Each row of a before or after table is a point. One or more steps were done to the points. Then noise was added and the rows were shuffled. The steps act on columns, c1 being the first. Name the steps. A step turns or swaps two columns, mirrors them in a line or flattens them onto one, adds a multiple of one to another, or multiplies or shifts one. Angles are multiples of 10 degrees, from the lower column toward the higher: turns from -170 to 170, lines from 10 to 170 but not 90. Use the fewest steps. Two steps may share a column if one is a turn and the other turns, adds or multiplies; they go together, in the order done. Otherwise the lowest column goes first.

Before:
[[ 13  14]
 [  1   8]
 [  3   8]
 [-16  13]
 [  3   3]
 [-10   3]
 [ 15 -14]
 [-32   7]
 [  0  16]
 [-22 -14]
 [ 10  -5]]
After, 11 rows:
[[  8   1]
 [ 29  -2]
 [  1   7]
 [-66  -6]
 [-96   4]
 [-48   5]
 [ 40   5]
 [  9   4]
 [  3   2]
 [ 45  -6]
 [-30   0]]
Steps: multiply c1 by 3; multiply c2 by 0.4

Before, 8 rows:
[[-28 -45  26 -10 -32   7]
 [ 46 -29 -37  46   7   0]
 [ 14  25  34  38  -7  64]
 [  4  23 -43 -13   4  12]
 [ -7 -41   0   0  -4  50]
 [-47 -60  55  42  49   8]
 [ 38   6   9 -34   2  -2]
 [ 16 -25 -12   2 -22  16]]
After (8 x 6):
[[-21  30 -12  -1  18   0]
 [  6  -8 -40  13   3 -26]
 [  2  -7   7 -22  35 -28]
 [ 50  51  57   3 -45  58]
 [  7  23 -44  17  49  50]
 [ -3  59   5   5  -6  -5]
 [ -7  18  33  72  13 -15]
 [-31  41  28 -28 -25   1]]
Steps: swap c1 and c5; turn c2 and c6 by -140 degrees; turn c4 and c6 by 50 degrees

Before, 8 rows:
[[ 36  17  -9  15  -9   6 -20 -13 -21]
 [ 35   0  23  21 -20   5  16 -27  30]
 [-17  12   2 -23 -25 -24  17 -18 -19]
 [ 32 -88  17  20  23 -42  -3 -28 -14]
 [ -2  20   7  11  65   4  12 -20  21]
 [-95  12  18   9   3   0  27 -19 -24]
 [-19  20  -7  16  -5  -2  -8  29   6]
 [ 23 -28  41  23  18  -8  21  45 -21]]
After (8 x 9):
[[ 33   3 -14   4  -6   6  30 -13  13]
 [-16   0  -1 -11  10  35 -10 -16  25]
 [-93  -5   7   7   0  -3 -16 -19  31]
 [ 23 -15  48   0  12  -9  -8  46  25]
 [ 35  -8  19   8 -13  14 -26 -24 -27]
 [  0  -2   1   3  29 -58 -18 -17 -14]
 [ 32 -14  44   6  47   3   6 -26  11]
 [-20   2 -13   7   3   5   8  32  -4]]
Steps: flatten c2 and c3 onto the line at 110 degrees; multiply c4 by 0.4; mirror c5 and c6 in the line at 150 degrees; turn c7 and c9 by 160 degrees

Before, 14 rows:
[[ 12  18 -12 -10  -7 -18   5   9   4  -2 -24  12  -3 -12]
 [  2  -1   6  13   1 -15   8 -14  13  -1  10  10 -27  16]
 [ 11  10   3  -5 -14 -18   0 -22  12   1   5   8  -8 -20]
 [-26   4   0  12  -7  -3   2 -25   6  -1  -8   4  -7  -8]
 [  3  27   1 -15   6 -24  -1  -9 -62 -10  13   2   0 -14]
 [ 12  11 -11 -13 -10  -4  -1   5 -10 -10   2 -46   2 -13]
 [ 11   2  10  -9   5  35  -2 -13  12  -3  13   9  12  13]
 [ -2   7  10  17  -3 -29  -1 -26  10  -7  -2   4   4  12]
 [-19  -2  -5 -12  31 -21  -3  11  14  -4   9  -1  13 -13]
 [ -2  13   5 -18  21 -24  -5 -23   4   8  -8   9 -15  -2]
 [ -7   4 -10  18  37 -16   2 -24  10   9  12  11   9  -2]
 [  8  11 -15 -17 -10  -8   0  -9  12   3  17   9  -2  27]
 [ -6   9   8  -6   6 -20  31 -22   3   4   3 -21   8 -17]
 [ -9  79   4  -9  -5 -21   7   7  -7  -2  11   0   3 -19]]
After:
[[  1  -2  12   0  30  35  -3  31   3  -6   9  -1  10  22]
 [-19  11  20  -8  -9  24  -1 -27  -5   3  18   8  -1 -21]
 [ -1   4 -14 -14  37  23   4 -72   4  10  12  12   8   8]
 [ 10   9   4   8   4  15  30 -67  15   3   3 -20   9  13]
 [ 13  27  13   6   9 -96  -2 -28  83 -12  13   2  -2   5]
 [  2  13  15  10  20  20  -6 -70  16   8  -7   9 -15   3]
 [-13   6 -20   5  -2  31  -2 -78  15  -7  -4   4   5  -7]
 [ 25  10   5   5 -15  29  -1 -65   4   0   5   8 -10   1]
 [ -7   6 -12  -4  -6  11   1 -77  -2  -1 -10   5  -8  27]
 [ 17  11  16  -7 -11 -14  -3  15  11 -10   4 -46   3  -4]
 [ 12  79   7   5  -5   0   9  22  25  -4  13   1   2  17]
 [-14   0 -13   2   1  30   9 -42   0  -2   7  10 -27  -9]
 [ -4   1   5  12   5   3  -3 -39 -42  -4  13  10  12 -15]
 [ 17  20  13  -6  -6  16   4  28  11  -2 -24  12  -3  -3]]
Steps: mirror c1 and c14 in the line at 150 degrees; turn c3 and c4 by 110 degrees; multiply c9 by 2; turn c6 and c9 by -120 degrees; multiply c8 by 3

Before, 9 rows:
[[  0   5   5 -25  20  13 -10 -24 -34   0  -9  -9  83 -15  49  21  42 -33
   -6  35 -33  19 -13   9]
 [-10 -12 -46  -7 -10  26  35  28   5   5   7  17 -11  41 -13  -1 -18 -18
   17 -40  19 -16  29 -11]
 [ 17 -17  24  -2  17 -48  41 -13  -1  57   1  17 -25 -13 -37 -40 -56   8
  -55 -50 -14 -48  27 -15]
 [ 18   5  17 -16   9  15   3  -1  23  16  38  27 -18  56  -5 -18 -12  12
  -49  -6  32 -53 -22  23]
 [ 51 -17   8  -3   1 -63  15  31  21 -40 -43  13   5  14  27 -22   6   3
   33  23 -20 -17  58 -21]
 [  9  -7   3  28  22  -1  82 -55  39  24  17  73   6  27 -53  13  17 -39
   10  19 -12  12   1   0]
 [ 11 -37  17  -3 -29 -54  15  34 -45  19  78  50 -48  15 -17   3  67  22
  -21  50 -35  46 -15  21]
 [-45  29 -36  14  42  24  17  17   2  13  -2 -13   3  59  -9  40  45  -7
   15   4  32 -25 -20 -14]
 [ 23  58  17  13  -6   9 -19 -46  40  21  12  33  25  25  61   0  -4  52
  -27   6   7 -57   9  10]]
After, 9 rows:
[[ 10 -39  17  30 -28 -53  15  38 -46  21  79  50 -46  15 -21   4  63  25
   -4  48  15  44 -17  21]
 [ 19 -17  23  12  18 -49  43 -11  -4  54   0  16 -23 -13  23 -43 -56   7
  -69 -51   5 -49  28 -12]
 [ 12 -12   5  -6  24   0  83 -55  40  23  19  74   5  25 -74  16  22 -38
   14  23  29  10   2   2]
 [  0   6   3  42  21  17 -10 -24 -30   0  -6  -5  80  -9  20  20  40 -32
    0  32  -7  20 -15   8]
 [ 24  59  19 -13  -5  10 -18 -46  40  20  14  31  23  25  62  -1  -3  52
  -45   7   7 -57   9  11]
 [ -9 -12 -46 -13 -11  24  38  29   2   6   7  15  -9  42  -9  -2 -20 -17
   11 -38 -15 -19  28 -13]
 [ 48 -17   7  19   1 -64  14  28  22 -41 -40  14   7  16  61 -24   5   0
   26  25   6 -16  58 -22]
 [-45  29 -36 -35  43  22  17  19   2  15   0 -14   2  57 -70  41  48  -7
    6   5  -4 -25 -18 -13]
 [ 18   3  17 -22   5  16   2   1  25  14  36  27 -19  57  23 -22 -15  12
  -65  -6 -29 -52 -22  24]]
Steps: turn c4 and c21 by 120 degrees; add -1.5 times c16 to c15; add 0.3 times c22 to c19

Before, 9 rows:
[[ 18   2   8   0 -27  31 -15  -4 -16 -16 -38  11  -4 -60  -1  38  55  15
  -20 -41  -2 -12   8  36  -6 -10  -4   2  43 -10 -39 -13  -3  -1  -8   5
   18 -38   5  18  12  41  -8   4  39  29 -16 -45]
 [  1   7 -32  12 -53   7 -41   4   8 -45  33 -45  27 -21  16  36  27 -19
   21  37 -23 -18 -15  13  29 -22 -41  26  48  27 -18  -8  15  -3 -16 -25
   10  41  37  -9  28  11 -34 -11  45  19 -55 -49]
 [ 31 -48 -31  12 -30  -5 -12  14 -36 -37 -18 -28  14 -16 -23  13  68  32
   -6  -3  -6 -36  27  20   7 -52 -41  16  29  19 -39 -17  15  -7 -38 -35
   -9  13  -2  -2  35   8 -17  31  26  14 -45 -16]
 [  5  39  10 -12   9  79   8 -37  -9  19  13  24   3 -59  30 -12  48  82
  -20 -30  17   4  10   9  23  18  30  -9  40 -32 -17  35 -35  21 -91  61
   50 -31 -31   8  13  -8   6  25  25  16  29  -2]
 [  0  34  19  44  53 -47 -28 -53 -66  -8  31  30  15  26  28 -51   0  74
  -10  36 -41 -27 -21  -7 -15  -6  16 -55 -15  34  37  61 -51 -52 -50 -37
   47  21  39 -11  38 -32 -19 -31 -17 -30  19 -11]
 [ 42 -35 -19 -12 -29  57 -35  25  18 -40 -15  10  38 -31  26  51  28  21
   46 -24   1 -41  25  29  -9  -9 -41  24 -12  -4 -31   3  -1  24   3 -18
    2  -3  -6  21   2  17 -46  13  38   2   8 -16]
 [-18   3  51  34 -25  -8 -58 -23 -58  47  19  46   4  35 -49 -49   5  22
  -26   2  15 -35  39 -34 -16  42  26 -31   5   1  47  30 -41   6  -3  14
   23  -3   6  49  38  -7 -10   3 -70 -40  36  22]
 [ 26  10   1   2 -11   0 -10  50  -3 -32  -1  -7  18 -53  12   8  -3   7
   64  12 -25 -19 -46   9  14  -2 -48  -8   3  44  -6  -7 -11  -4 -38 -28
    8  63 -10 -30   0  30 -57 -20  28   8 -32 -29]
 [-44 -30  38   3 -15 -21 -58  -7 -80  16   8  82  -7  28   3 -54   0  22
  -20 -12  -9 -45  35 -44  -5  25  37 -33  14  -4  56  48   6  12  -1  25
  -13 -40   1  17  17 -30  40  -6 -54 -41  38  23]]
After:
[[-19   3  51  33 -66  -9 -58 -24 -58  46  18  49   3  34 -48 -48   5  21
  -27  -2  16 -35  40 -33 -16  41  24 -28   3   2  45  30 -39   8  -2  12
   25  -3   8  50  38  -6 -10   1 -70 -41  38  23]
 [  3   6 -33  11 -92   5 -40   5   9 -46  32 -41  27 -18  11  35  26 -21
   22  38 -21 -18 -15  11  28 -23 -40  23  46  25 -19  -6  15  -4 -16 -26
   11 -54   2  -8  28   8 -31 -12  45  20 -54 -49]
 [ 31 -48 -32  14 -71  -5 -13  13 -32 -36 -18 -29  12 -17 -22  14  67  31
   -6  -1  -5 -39  25  23   8 -54 -41  17  31  19 -38 -16  16  -9 -36 -34
   -7  -6  -9  -1  34   9 -19  32  28  14 -45 -17]
 [ 42 -35 -19 -12 -66  56 -33  24  19 -42 -12  13  35 -32  26  50  29  19
   46 -21   0 -39  24  30 -11 -10 -43  24 -11  -3 -33   3  -2  23   4 -17
    1   9  -1  22   3  17 -47  13  35   1   6 -18]
 [ 23  12   1   3 -50   2  -8  48  -2 -33   1  -8  20 -54  11  10  -2   6
   67  13 -27 -17 -44  10  14  -2 -46  -5   1  43  -9  -8 -12  -4 -38 -30
   10 -41 -49 -30  -1  31 -56 -22  27   7 -36 -29]
 [  5  37   8 -12 -34  78   8 -38  -6  19  12  26   4 -58  28 -12  48  86
  -19 -29  17   3   9  11  23  17  31 -12  40 -34 -18  35 -35  20 -91  62
   51  44  -4   7  15  -8   7  27  27  13  29  -1]
 [-44 -29  41   3 -54 -17 -60  -3 -80  14   9  83  -6  27   3 -56  -1  23
  -19 -12  -7 -45  32 -43  -6  25  40 -32  15  -5  57  48   6  11  -3  24
  -13  31  24  15  18 -33  40  -4 -52 -42  38  23]
 [  1  35  19  43  13 -49 -26 -53 -64  -8  30  32  14  28  29 -51   1  74
   -8  37 -38 -28 -21  -7 -14  -7  19 -54 -15  33  36  60 -53 -52 -50 -35
   46 -40  18 -11  37 -31 -18 -30 -21 -30  23 -10]
 [ 18   1   7   1 -69  30 -16  -5 -14 -16 -38  11  -3 -60  -4  37  57  13
  -22 -40  -3 -11   8  35  -5 -10  -4   0  45 -12 -38 -15  -6  -2  -6   4
   17  25  28  20  11  40 -11   3  39  31 -18 -43]]
Steps: shift c5 by -40; mirror c38 and c39 in the line at 110 degrees

Before (9 x 64):
[[  4 -10  12  23   2  -5  11   3 -30  14 -15 -12 -23   2   8   8   3  -2
    4 -25  -5   3   8 -17 -11  38  27   5   3   2 -12 -18   6   9  31  -6
   23  10   1   7  22  10  41  15  10  -5  -8   5   1  -5  -6  22 -19   1
    9  21   4  -3 -19  -3   4  -5 -16  -6]
 [ 12  -5 -21  -6   4  -8  10   2  17  12 -20   1  20   7  24 -10   1   0
    9  -7   6  13 -26 -15  24 -31  -1  -9 -16  -3  -2   3  -5   4  21  20
  -12  27  11   9   3 -17  -4   4   5   7  16  12   6  -1 -12  -9 -16 -11
  -33  -2 -13 -13 -19   6  11  -3 -19   3]
 [ 22   5 -13  -9   1 -11   0   2  19  11  -1   0  -3  -9  24 -11   8  -3
   -5  10  50  -5  13  -4   3 -24  31  -6   3  15  16 -16  13  -5  27 -12
  -15 -17  14 -14 -17  -5 -17   5  -2  -5  -9   7  36   5   2 -13  19 -14
   15  26  -8 -11   5   4  14   7  14  -6]
 [  8 -31   8  -6   8  -6 -25  15   3  18   3 -14 -14   8  20 -14   8  -9
    4 -19 -18  15  17   5  22  10 -33  -1   1 -20 -12 -15 -12  -1  13  -9
  -20  26   3  11 -10  12 -18  10  -5  -2  -9 -16  -4   2  23 -12 -13  -3
    6  21  -5 -32 -16  -7  -8  -3  -5  -5]
 [  3   9   3  19  43  27  -8 -18  20  13   5   5   0  10  -8  -8   6 -22
   11 -14  -5  14  24  -8  14 -16 -40   1   0  18  14  -1   9  -8   2  16
  -10 -63  14   9 -18  11  -1   5  12  11  -2  -3 -16   0  12  -4  15   9
    3  15   7 -10   5  -5  13  16  16  -3]
 [  4   1 -23   2  14   3   7 -14  14  16   9 -12   1   9  11  31  -9 -21
    7 -17 -11   4  22  24  16 -19  -5  -2  -3 -22 -12  12  15  -3  14  -8
   -8  18  -5  12  -8  10 -14  14  -2   5  43   9 -10 -18  -9 -14 -10   4
  -13  26 -17  -5  -5  -7 -26  17   8   0]
 [ 16  11   2   2   9  -7 -19   8   9  -8  -2  11 -22  -1   4  -8 -19 -13
    6 -17 -17  15  -7  -1  12 -13   3  13 -11  28   3 -13  -4  46   7 -10
   16  24  10  -7  22   2  59   2   8   0  28 -34  -8   6 -29 -13 -22 -13
   -5  -7  -2 -18   1  -8   9  -1 -15  -1]
 [ 26  -4 -25  18  10 -17   5 -17  18  15  -9   9 -22 -11 -10  33   3  -2
   10 -13   5 -14  12 -14  22  -8  -4   5   7  29  -2  15 -11   9  12  -2
   25   0 -17  -2  48  -3 -17 -30  -3   1  21  -6  -9   6  17   4  -3 -10
  -18 -95 -18  -5  -4  -7  15  21 -15  50]
 [ 11  -8 -11  -6   1 -10 -12 -12   2 -19  10   0  21   0 -23   7   3  -3
  -13 -24  -7  -4  -6  29   4  -9  -2  -5   0  16  -3  10  13  -3   9   8
  -20  21  11   3  17 -24  10  -1   4 -45  -7   7  -7 -27 -10  17 -12 -12
  -32  15  11   0  -8  32 -39  20 -17  -5]]
After, 9 rows:
[[ 20   5 -17 -10   3 -11  -2   3  22  11  -1   1  -2  -1  26 -11   8  -4
   -7  12  48  -5  15  -6   3 -23  31  -6   5  15  14 -14  11  -5  26 -15
  -16 -17  15 -13 -19   8 -16   5  -2  -3  -9 -10  36   7  -3 -15  19 -17
   15  26 -10 -12   4   3  16   8  11  -3]
 [ 15  12   1   0   9  -9 -19   5   9 -10   0  12 -25  -5   4  -9 -20 -15
    5 -17 -15  14  -7  -1  12 -15   3  14  -9  27   2 -12  -2  46   8  -8
   14  25  12  -8  25  32  60  18   6   1  26  31  -8   7  26 -15 -23 -13
   -2  -8  -2 -19   6  -8   9  -2 -17 -13]
 [  5  11   1  21  44  29  -8 -17  22  14   6   6  -3  16  -8  -6   4 -23
   11 -15  -6  14  25 -10  14 -18 -41   4   0  16  14   1   8  -7   4  15
   -9 -62  14   8 -17 -39  -3  71  11   9  -4   4 -16  -1  -6  -3  17   9
    2  15   7 -12   7  -4  12  17  17  -5]
 [  5   3 -23   4  14   3   6 -13  14  15  10 -13  -1  17  12  32  -7 -23
    9 -18 -12   4  23  24  16 -19  -5  -2  -6 -21 -12  12  12  -5  14  -7
   -7  19  -6  14  -7  -8 -15  34  -2   6  43 -10 -11 -18  14 -12 -11   5
  -13  25 -19  -4  -4  -7 -21  19  10   2]
 [  1 -11  12  27   3  -5   9   2 -29  14 -14 -10 -24   6   9   9   1  -2
    3 -27  -5   2  10 -18 -11  39  25   4   1   2 -11 -17   4   9  32  -5
   23   7   1   6  20 -14  42  17  12  -8  -7  -7   4  -6  12  20 -16  -1
    9  19   4   0 -19  -2   5  -5 -17  -1]
 [  7 -33   9  -5   7  -6 -25  15   3  17   4 -13 -12  15  17 -15  10  -9
    4 -18 -19  15  16   7  25  10 -34   0   3 -18 -11 -16 -10  -1  14  -8
  -23  27   3  14 -13 -54 -17  24  -6   0  -9  14  -4   0 -12 -11 -11   1
    5  24  -7 -30 -14  -9  -7  -4  -6  -9]
 [ 26  -5 -23  20  12 -18   1 -16  20  17  -9  11 -22 -39  -7  35   2  -1
    9 -13   7 -13  10 -12  25 -10  -2   5   7  29  -2  13 -13   7  14  -2
   25   2 -17  -4  48 -17 -20 -15  -1   2  21  23 -10   7 -20   4  -2 -10
  -17 -95 -20  -6  -5  -7  14  21 -12  47]
 [ 13  -9 -12  -9   1 -10 -12 -14   1 -21  10  -4  22   4 -23   8   6  -4
  -10 -22  -7  -4  -6  29   3  -9  -2  -5   1  15  -3   8  13  -2   8   6
  -19  20  11   5  18  67   8   1   5 -44 -11 -10  -8 -28  -3  17 -13 -11
  -29  16  12  -1  -8  31 -41  21 -16  -2]
 [ 11  -5 -20  -4   5  -6  10  -3  16  11 -22   0  17   3  22 -10   1   1
   12  -6   6  12 -26 -14  23 -31   0  -7 -16  -3  -3   4  -5   4  19  21
  -14  28   7   8   1  52  -5  10   4   5  15  -9   5   0   0 -10 -18 -11
  -34  -1 -11 -11 -19   7  14   0 -20   9]]
Steps: add 1.5 times c5 to c44; add 0.3 times c56 to c14; turn c42 and c51 by 150 degrees; multiply c42 by 2.5; mirror c48 and c64 in the line at 80 degrees
